Each row of a before or after table is a point. The points were changed in one or more steps. Then noise was added and the rows were shuffled. The steps act on how far a point lies along the listed directions, d1 being the first. What was done? A step turns or swaps two directions, mirrors them in a line or flattens them onto one, adds a multiple of one to another, or multiplies one. Angles are multiples of 10 degrees, from the lower direction toward the higher: turns from -170 to 170, lines from 10 to 170 but not 90. Use the fewest steps. Two steps may share a direction if one is a turn and the other turns, adds or multiplies; they go together, in the order done. Otherwise the lowest direction goes first.

Directions:
(1): [-3.2  4.0]
(2): [4.0 3.2]
Before (10 x 2)
[[ 0.6 -2.6]
 [ 4.2  2.3]
 [ 1.0  5.2]
 [ 3.1 -4.1]
 [ 0.9 -3.1]
 [ 0.0  6.6]
 [-1.1  6.8]
 [ 2.3 -4.0]
 [ 0.7  5.4]
 [ 4.0 -2.7]]
After (10 x 2)
[[-3.4 -3.3]
 [-4.1 -3.7]
 [-1.0 -2.2]
 [-3.5  3.0]
 [ 2.5  6.0]
 [ 0.9  5.5]
 [-4.2 -1.8]
 [-1.4 -2.1]
 [ 0.3  5.7]
 [ 1.4  6.2]]
Steps: swap d1 and d2

Directions:
(1): [-2.1  1.0 -3.2 -2.7 -5.0  5.5]
(2): [-3.3  2.4  2.2  6.3 -4.0 -1.0]
(3): [-3.8 -1.3 -6.8  2.5  2.8 -1.3]
(4): [ 5.9 -0.1 -3.9  1.4 -4.0 -3.0]
(5): [ 3.5 -1.1 -0.2  4.7  2.4  6.0]
Before (14 x 6)
[[ 0.8 -2.4 -1.3 -2.0  4.8  1.0]
 [-0.7  0.5 -3.7 -0.2  0.9 -3.3]
 [ 2.4  0.3 -0.3 -1.3  0.3 -4.1]
 [-5.4  1.3  2.3  5.9 -0.1  6.4]
 [ 0.5 -0.8  4.7  3.6 -0.1  4.5]
 [ 4.5 -2.4 -6.1 -0.4 -1.4 -1.0]
 [-4.0 -0.1  0.2  5.8 -1.2  9.6]
 [-0.1 -4.2 -3.4  2.7  5.4 -3.5]
 [ 0.4  0.7 -2.2 -2.2  4.1 -7.2]
 [ 4.4 -1.7  4.0  6.7 -1.7 -0.7]
 [-6.4 -0.1 -0.4  3.3  2.7 -1.8]
 [-0.1 -3.7 -5.9 -0.1  3.3 -4.2]
 [-3.6 -0.6 -2.3  4.7 -1.2 10.8]
 [ 0.2 -0.1 -0.6 -3.0  3.6 -3.7]]
After (14 x 6)
[[-1.6  1.8 -4.1 -2.1 -0.5 -4.8]
 [ 0.7 -2.0 -1.4 -2.8  4.0 -0.2]
 [-4.1  1.3 -3.7 -1.2 -0.4  0.2]
 [-5.7 -2.5 -5.8 -3.4  0.7  0.9]
 [ 8.3 -2.4  0.8  5.4 -4.3  0.0]
 [-5.6 -2.5  1.6  3.5  7.1 10.1]
 [-6.9 -0.5 -0.4  4.0  3.1 -0.9]
 [ 6.0 -1.6  3.4  5.0  1.4  1.5]
 [-2.5  0.0  4.3  7.2  5.7  4.8]
 [ 2.2  1.1 -2.5 -1.4 -2.7 -2.2]
 [ 0.1  0.1 -2.0 -2.6  1.0 -4.5]
 [-2.2 -1.7 -5.4 -3.5 -1.8  4.0]
 [-2.3 -3.1 -4.8 -0.4  2.3  0.2]
 [-3.7 -2.2  3.0  5.9  5.1  8.7]]
Steps: add 1 times d3 to d1; turn d1 and d4 by -60 degrees; turn d2 and d5 by 20 degrees

Directions:
(1): [-8.4  2.5 -2.4  2.0  0.5 -2.5 -1.1 -4.8 -4.9 -1.4 -1.2]
(2): [ 0.6  1.8 -3.5 -4.1  4.7 -2.2  2.4 -4.1  3.6 -1.3  6.8]
(3): [ 1.3 -1.7  7.0 -1.6  2.2 -6.5 -5.9 -1.2 -1.1 -1.2  1.1]
(4): [-1.9  2.0  5.2 -2.7  4.8  6.8  1.6  1.4 -2.9 -4.4  0.6]
Before (10 x 11)
[[ 0.0 -1.0 -1.4  2.0 -1.4 -6.3 -3.3 -0.8 -0.6  0.8  0.3]
 [-4.2  0.7  2.1  1.0  3.1 -4.2 -1.2 -1.6 -1.1 -1.9 -0.7]
 [ 4.5 -2.1  9.1 -4.7  3.6  6.0  1.4  3.3  0.8 -2.5  1.0]
 [-1.8 -1.7  0.8  0.2 -4.0  0.2 -2.6 -0.8 -3.8  1.3 -4.2]
 [ 2.9 -1.2  4.3 -2.2  1.4  6.7  1.8  4.0  1.2 -1.6 -0.5]
 [-0.2 -1.3 -3.0  3.6 -3.3 -4.9 -1.9  0.4 -1.6  4.0 -1.4]
 [-1.0  1.7  1.1 -3.0  5.0  1.0  1.6  1.1  1.1 -3.3  1.4]
 [ 1.2 -1.1  3.9 -2.0  1.5  1.1 -2.4  1.2  0.0 -0.9  0.7]
 [-3.8  0.6 -1.9 -0.3 -0.2 -1.7 -2.6 -4.4 -2.8 -0.8  3.2]
 [ 2.0 -3.3  1.3  2.6 -4.4 -3.7 -4.2  1.9 -0.5  0.8 -3.0]]
After (10 x 11)
[[ 7.6 -2.1  0.4 -3.1  1.8 -2.0  0.9  3.7  6.6  1.4  1.7]
 [11.5 -7.2  4.0 -1.5 -3.8 -9.6 -4.0  1.5  6.9  5.5  0.9]
 [ 3.6 -3.4  5.6 -2.3 -1.0 -6.2 -7.0 -0.2  1.1  1.5  1.0]
 [-6.5 -0.2  5.7  2.4 -0.3 -7.4 -7.4 -3.2 -8.2 -3.8 -2.7]
 [ 2.1 -0.8  4.9 -3.5  2.9  2.9 -2.3  0.3 -1.3 -2.3  5.2]
 [ 3.3 -2.2 11.4 -2.8  6.4 -4.8 -3.3  1.5  1.6 -2.7  0.7]
 [-0.5 -2.0  4.1 -1.3 -1.6  2.4 -2.3  0.7 -4.3 -0.2 -3.5]
 [-6.3  0.7  6.1  0.0  4.4 -6.1 -6.3 -3.4 -6.5 -4.8  0.9]
 [-9.5  2.9  1.2  2.9  1.8 -0.8 -2.0 -2.6 -9.3 -2.1 -1.9]
 [ 6.1 -4.0 -3.0  0.9 -6.0 -0.7  1.8  2.8  5.8  4.7 -1.4]]
Steps: turn d1 and d4 by 110 degrees; multiply d1 by 2; multiply d3 by 3

Directions:
(1): [ 4.9  1.0  6.4  1.3 -0.8 -4.8  6.8 -0.3  3.1  2.9 -2.7 -0.6 -6.6  0.4
 -0.7 -3.9 -1.5  2.9]
(2): [-2.1  0.5 -1.7  7.0 -0.6 -0.4 -2.0  1.7  7.1  1.9  3.3  3.4 -2.3  3.6
  5.3 -2.0 -2.4 -6.0]
(3): [ 0.4  9.4 -5.2 -3.8  3.2 -1.7 -0.8  0.2  3.0 -0.5  0.5  4.5 -1.5  0.1
  1.7 -2.2  5.2  4.8]
(4): [ 6.0 -1.6  0.7 -3.1  0.1  0.9 -5.4 -0.4 -1.3  2.8  4.8 -1.3 -3.6  8.8
  0.9  4.4 -0.9  3.3]
Before (9 x 18)
[[  2.8   2.4  -5.8  -3.3   3.7   4.0  -8.1  -0.4   0.6   1.0   6.3  -1.1
   -1.3   8.0   3.3   4.9   1.8   1.7]
 [ -0.6  -4.6   1.0   1.1  -1.9  -0.2   2.5   0.6  -0.5  -0.7  -0.2  -2.5
   -0.9  -2.5  -1.9  -1.5  -2.3  -0.9]
 [ -6.3  -3.3  -0.2   5.8   0.3   1.2   3.9  -0.5   3.5   0.9  -1.8   0.4
    0.6  -2.2   0.4  -2.4  -5.1  -5.5]
 [ -8.8   2.6  -3.2  -0.7   1.4   0.9   4.2   1.6  -0.8  -3.0  -6.5   0.3
    7.4 -11.1   0.3  -4.8   3.8  -0.5]
 [ -2.6  -1.3   0.5   1.4  -1.3  -0.1   0.6  -0.7   0.1  -1.0  -1.3   0.4
    0.7  -4.2   1.0  -2.5  -1.3  -1.5]
 [  1.3   5.4  -8.2  -3.3   3.2   2.6  -7.0   2.9   2.9   1.6   8.6   4.0
    0.5   6.0   3.8   2.3   4.0  -1.8]
 [  1.7   2.2   2.9  -1.1   1.4  -4.4   5.5  -0.5   0.0   1.2  -3.3  -0.5
   -2.7  -2.9  -0.6  -4.3   1.4   2.5]
 [ -5.7  -2.3   1.3   2.4  -1.3   0.7   0.9  -0.2   0.0   1.7  -0.7   1.2
    2.7  -3.6   1.3   2.3  -1.0  -2.1]
 [  1.5   0.1   0.0  -4.1  -0.3   2.8  -2.2   3.2   0.1  -1.1   2.0   1.3
   -2.5   2.2  -1.3   3.4  -2.4   3.0]]
After (9 x 18)
[[ -8.0  -7.9  -0.4  10.0  -0.8   3.7  -0.1   0.2   4.5   2.2   0.6  -0.3
    1.9   1.0   1.9  -0.2  -8.4 -10.2]
 [ -1.1  -8.2   2.8   3.7  -3.3   0.1   1.7   0.8  -1.2   0.3   0.4  -4.2
   -0.7  -1.6  -1.8  -0.2  -5.2  -4.1]
 [ -2.2  -3.0   0.9   2.3  -2.5  -0.3  -0.1  -0.4  -0.6  -0.9  -1.0   0.2
    0.1  -3.4   1.3  -1.3  -2.2  -2.1]
 [ -5.4  -5.5   3.3   1.8  -2.1   1.8   0.4  -0.2  -1.6   1.7  -0.4  -1.0
    4.1  -4.2  -0.4   4.4  -2.4  -2.2]
 [  3.1   6.7  -7.2  -8.8   5.0   3.9  -5.0  -1.7  -2.2  -1.5   3.1  -0.7
    0.0   3.0   0.4   4.1   5.6   6.7]
 [  0.5   4.5   0.5   3.4   1.9  -5.1   3.7   1.0   6.3   2.5  -0.1   2.6
   -5.3   0.5   3.7  -6.4   0.6  -0.1]
 [  2.3   0.6   0.5  -5.5   0.0   2.1  -0.6   2.5  -0.7  -1.8  -0.1   1.0
   -1.8   0.0  -2.5   3.0  -1.0   4.6]
 [ -4.0   3.6  -1.6  -8.6   2.7  -0.7   4.6  -0.1  -4.5  -2.7  -7.8  -2.1
    7.3 -10.7  -3.7  -2.6   6.6   6.7]
 [  0.2  11.7 -12.1  -9.4   5.9   2.5  -6.7   2.3   0.1  -0.2   7.0   5.4
    2.5   2.1   2.1   1.4   8.3   3.9]]
Steps: turn d1 and d2 by 40 degrees; multiply d2 by 2.5; multiply d3 by 2; multiply d4 by 0.7
